Each point is reached from the start by the listed moves, each made once or not at all, plus a little noise. Is the number of moves made odd or even? Then give how often each move was made.
In the rows, 128 means zero.

Moves:
(1): [166 153 124 177]
(2): [145 105 164 111]
(3): [133 121 165 186]
Start: [137 122 126 121]
Points:
[140 116 163 180] => odd (0, 0, 1)
[174 149 124 169] => odd (1, 0, 0)
[153 103 163 103] => odd (0, 1, 0)

Moves:
(1): [117 152 138 102 139 174]
(2): [116 148 134 148 129 113]
(3): [164 154 128  91 113 122]
(4): [157 105 186 128 136 142]
(5): [136  86 164 108 138 128]
(6): [ 96 123 135 134 118 159]
Start: [118 120 109 127 105  96]
Points:
[180 102 209  90 108  88] => even (0, 1, 1, 1, 1, 0)
[139 141 184  70  97 184] => even (1, 0, 1, 1, 0, 1)
[ 72 135 122 153  94 111] => even (0, 1, 0, 0, 0, 1)
[125 142 184 123 124 142] => odd (1, 1, 0, 1, 0, 0)
[104 123 161 100 127 127] => odd (1, 1, 0, 0, 1, 0)
[152 128 155  45 111 139] => odd (1, 0, 1, 0, 1, 0)

Moves:
(1): [119 143 137 118 157 136 120 123 160 140 116]
(2): [126 129 127 112 118 107 125 101 144 103  88]
(3): [146 112 132 149 121  79 173  94 109 166  89]
(4): [103 161 145 106 112 168  88 158 143 127 118]
(5): [159 137 122 174 148 127  88 126 100 156 165]
(6): [123 135 159  84 127 154 126 110 118 145 125]
(7): [158 117 116 150 114 125 106 122 146 134  92]
(8): [152 149 115 110 126 132 102 136 133 111 115]
(9): [ 94 124 131 144 141 165 145 122 105 125 127]
Start: [102 125 126 127 133 138 130 132 132 124 137]
Points:
[116  94 123 185 125 123 169  88 108 165  60] => odd (0, 0, 1, 0, 0, 0, 1, 0, 1)
[137 156 124 157 113 151  23 126 154 134  87] => even (0, 1, 0, 1, 1, 0, 1, 0, 0)
[ 62 181 181  34 133 192  77 110 186 129  73] => even (1, 1, 0, 1, 0, 1, 0, 0, 0)
[124 131 135 132  85 107 110  96 163 142  11] => even (0, 1, 1, 1, 0, 0, 1, 0, 0)

Moves:
(1): [136 123 129 140 119 128 127 124 133 119 130 130 136 119 148]
(2): [153 137 141 119 135 142 119 140 130  88 106 129 132 125 158]
(3): [139 118 159 113 148 133 124 138 105 145 134 131 134 131 117]
(4): [141 128 131 144 131 136 137 128 139 136 108 145 128 120 109]
(5): [110 133 122 142 112 140 138 112 105  98 129 155 114 101 109]
(6): [139 158 109  97 107 141 133 128 124 120 151 145 106 127 120]
(7): [124 143 139 139 103 117 126 132 148 111  86 115 150 111 130]
(8): [125 144 120 134 132 129 160 130 117 106 125 115 130 121 158]
(9): [116 119 141 126 152 118 131 123 144 137 142 119 140  93 103]
(10): [139 128 115 120 137 126 132 128 128 144 133 137 128 110 133]
(11): [132 141 110 132 128 109 155 132 120  97 130 126 136 152 122]
(12): [138 139 114 124 117 136 117 151 128 124 140 118 139 129 132]
Start: [132 134 131 100 127 113 135 130 119 122 131 135 132 118 108]
Points:
[168 198 111  55 143 135 193 160  67  31 168 157 138  55 106] => odd (0, 1, 1, 0, 1, 1, 0, 1, 1, 1, 1, 1)
[148 169 133  93 148  86 182 168 113  90 124  99 194  69 105] => odd (0, 0, 1, 0, 0, 0, 1, 1, 1, 1, 1, 1)
[147 129 161 104 174  97 169 137 115 125 133 144 156 101  47] => even (0, 0, 1, 1, 0, 0, 0, 0, 1, 0, 1, 0)
[144 174 150  96  87 141 153 127 101  93  99 185 123  68  52] => odd (0, 0, 1, 1, 1, 1, 1, 0, 0, 0, 0, 0)
[181 214 114 104  98 116 189 166 150   7  96 123 178  66 134] => odd (1, 1, 0, 1, 0, 1, 1, 1, 1, 0, 1, 1)
[163 192 104  88 113 139 171 149 113  27 140 174 129  71  62] => odd (0, 1, 0, 1, 1, 1, 0, 0, 1, 0, 1, 1)
[127 183  89  82 104 117 170 135 100  59 182 157 127  80  52] => odd (0, 0, 0, 0, 1, 1, 0, 0, 1, 0, 1, 1)

Moves:
(1): [134 122 120 123 129 127 126 130 127 123 127 156 133 130 136 112 129 126
 123 139 117 131 143]
(2): [121 115 119 125 139 130 119 129 116 128 142 122 110 138 138 133 112 134
 122 111 123 130 140]
(3): [151 139 136 118 138 113 142 136 121 144 145 152 129 132 118 125 128 133
 123 109 149 126 112]
(4): [132 117 136 134 110 122 115 130 117 121 120 138 141 131 164 116 118 119
 139 142 143 112 125]
(5): [119 140 137 112 117 120 142 130 114 128 115 122 132 133 132 143 102 120
 141 114 109 141 129]
(6): [134  96 122 143 133 159 111 123 117 128 115 127 140 124 100 124 101 144
 136 112 111 116 114]
(7): [130 120 107 128 112 133 120 137 118 142 126 129 107 117 118 120 125 117
 112 124 115 123 129]
(8): [113 144 122 120 133 123 116 150 145 134 139 123 138 142 118 114 127 103
  91 132 122 137 108]
(9): [145 122 140 135 134 128 126 135 122 127 127 123 132 131 132 124 117 127
 127 124 131 135 128]
(10): [140 119 127 115 132 138 124 117 125 158 134 122 135 121 143 127 132 129
 131 129 121 125 119]
(11): [140 128 115 135 129 141 111 127 128 143 131 118 125 143 130 111 130 135
 130 110 118 136 119]
(12): [148 117 111 123 141 124 139 130 134 124 150 127 119 126 137 114 124 120
 125 120 113 124 124]
(13): [133 119 124 119 127 136 123 141 108 131 148 116 129 128 124 126 130 108
 128 112 142 137 133]
(14): [123 131 138 108 111 117 112 125 136 117 113 130 124 141 125 145 144 160
 104 126 143 137 120]
(15): [134 116 122 137 131 138 123 104 145 132 120 139 120 109 139 112 125 116
 127 117 133 137 128]
(16): [119 107 146 126 117 131 142 125 139 139 137 128 132 123 130 112 130 153
 110 126 124 134 132]
(17): [120 140 140 131 128 134 122 127 126 116 134 118 119 113 145 120 128 117
 122 116 123 117 117]
(18): [134 117 140 116 117 105 127 111 117 128 106 141 115 122 115 126 161 117
 134 127 118 117 110]
(19): [127 131 129 121 123 122 133 142 126 126 112 116 120 126 119  99 128 127
 133 121 127 121 140]
(20): [119 132 145 144 127 138 126 155 143 138 131 134 132 135 141 133 136 125
 134 104 126 117 128]
Start: [147 145 121 143 113 160 134 129 127 109 121 138 141 116 126 136 126 129
  86 128 128 125 104]
Points:
[219  54  81 106  94 195  73 140 126 180 164 181 148 122 141  29 105 118
   7  59 110 136  50] => odd (1, 0, 1, 1, 0, 1, 1, 1, 0, 1, 1, 1, 1, 1, 1, 1, 0, 0, 0, 0)
[200  99 165 143 103 159 105 135  54 104 116 156 152 104 125  99 114  98
  99  76 148  92  51] => odd (0, 0, 1, 1, 0, 1, 0, 0, 1, 0, 0, 0, 1, 0, 0, 0, 1, 1, 0, 0)
[177  97 117 115  86 159 122 182 123 160 122 150 113 120 139  20 126  61
  37  36  57 149  90] => odd (1, 0, 0, 0, 1, 0, 1, 1, 1, 0, 1, 1, 1, 0, 1, 1, 0, 1, 1, 1)
[155 138 138  93  59 138  94 154 141 137  88 143 111 101 186  70 141  65
  47  66  84  99  47] => even (0, 0, 0, 1, 1, 0, 1, 1, 0, 1, 0, 1, 0, 1, 1, 0, 1, 1, 1, 1)

Moves:
(1): [124 118 132 111 121 117 127 130 117 120 130 131 140 138 135 122 132 138
 125 123 122 121 121 134]
(2): [145 134 122 143 116 140 131 126 152 124 124 110 128 130 128 118 133 148
 138 123 137 112 125 117]
(3): [133 129 140 133 122 120 140 121 125 124 126 126 135 129 119 124 128 126
 134 132 127 127 129 132]
(4): [129 139 133 116 128 114 122 130 125 130 132 131 127 103 121 123 136 130
 123 134 130 139 127 123]
(5): [136 131 140 118 118 128 108 133 125 136 145 101 111 117 114 133 125 128
 134 110 118 126 133 120]
(6): [121 134 128 151 141 121 119 109 133 138 127 128 136 138 127 113 139 121
 130 122 129 134 108 137]
(7): [132 108 129 129 128 135 129 120 129 129 126 123 118 127 123 118 142 123
 124 136 131 127 118 131]
(8): [128 121 136 119 130 124 112 114 117 129 134 138 120 139 118 134 137 112
 130 113 130 109 138 105]
(9): [124 140 123 118 122 124 133 123 121 114 137 124 135 130 105 132 135 132
 139 129 133 121 136 140]
(10): [133 128 137 141 125 137 137 120 137 115 142 135 119 132 113 119 141 132
 140 120 105 113 113 137]
(11): [127 132 125 128 123 127 119 125 121 107 124 129 131 125 139 134 130 122
 129 150 125 122 133 119]
(12): [107 123 130 122 115 105 140 143 125 135 123 143 123 157 130 147 121 121
 137 111 120 122 118 138]
(13): [138 128 123 128 116 125 123 127 128 133 125 127 119 131 134 126 145 119
 142 114 119 126 135 129]
(14): [133 114 128 138 132 125 120 128 120 133 125 125 121 119 128 128 118 133
 127 134 133 122 133 127]
(15): [115 123 126 130 131 124 125 112 120 123 133 128 125 128 130 119 125 129
 133 129 130 138 122 113]
(16): [127 134 131 133 144 127 144 136 121 102 122 133 127 121 136 140 133 120
 122 122 127 135 117 125]
(17): [134 122 142 131 112 125 116 122 124 121 137 136 114 112 117 116 120 122
 119 118 128 129 123 134]
(18): [143 121 118 135 140 146 124 125 126 131 138 126 135 124 148 143 141 137
 126 132 137 135 115 130]
(19): [112 147 121 108 130  79 157 132 136 112 137 138 139 152 137 114 130 130
 127 144 128 136 136 143]
(20): [127 135 136 133 132 138 123 141 121 123 123 122 120 125 128 125 127 138
 126 132 144 134 127 129]
(21): [133 143 119 118 118 109 141 134 103 117 128 139 121 137 114  99 125 115
 123 129 116 123 108 118]
(22): [131 123 129 132 119 111 121 124 135 136 129 141 132 131 113 135 139 129
 122 127 112 133 134 124]
(23): [125 131 127 122 147 113 129 139 140 119 119 150 135 144 111 131 120 109
 149 133 128 142 126 122]
(24): [119 114 133 135 124 131 121 138 123 129 146 129 133 127 112 126 123 118
 137 128 137 112 140 138]
Start: [135 122 130 147 125 135 117 123 118 146 132 126 112 108 129 130 118 108
 115 111 140 141 141 106]
Points:
[170 131 153 179 137 118  99  91  69  95 165 127  90 110 107 119 154  71
 130  95 107 106  87  79] => even (0, 0, 1, 0, 1, 1, 0, 1, 0, 1, 1, 0, 0, 1, 0, 1, 0, 1, 0, 0, 1, 0, 0, 0)
[146 125 147 144 117  65 125 108 136 112 140 153 108 137  90  96 108  91
 143 113 155 121 153  90] => odd (0, 1, 1, 0, 0, 0, 0, 1, 0, 0, 0, 0, 0, 1, 0, 0, 1, 0, 1, 0, 0, 0, 1, 0)
[112 166 148 119 109  33 107 115  80  85 184 129 116 136  56  73 166 102
 131  82 139 122 119  80] => even (1, 1, 0, 1, 1, 1, 0, 1, 1, 0, 0, 0, 0, 0, 1, 1, 0, 0, 1, 1, 1, 1, 0, 1)
[144 136 163 133 123  62 128 162 121  81 160 143  86 118 111 127 132 130
 144  86 133 145  88 119] => odd (1, 1, 0, 1, 1, 0, 0, 0, 0, 1, 0, 1, 0, 1, 0, 1, 1, 1, 1, 1, 0, 0, 1, 0)
[138  90 151 186 161 110  91  99 116 130 164 133 119 114  83 133 151  66
 148 103 136 169 103  99] => even (0, 0, 1, 0, 1, 1, 1, 0, 0, 0, 0, 0, 0, 0, 1, 1, 0, 1, 0, 0, 0, 1, 1, 1)
[134 173 149 100  63   7 119 122 117  76 178 177  83 156  22 102 144  74
 162  85  88 101 126  83] => odd (0, 1, 0, 1, 1, 0, 0, 1, 1, 1, 1, 1, 0, 0, 0, 0, 1, 0, 1, 0, 1, 1, 1, 0)
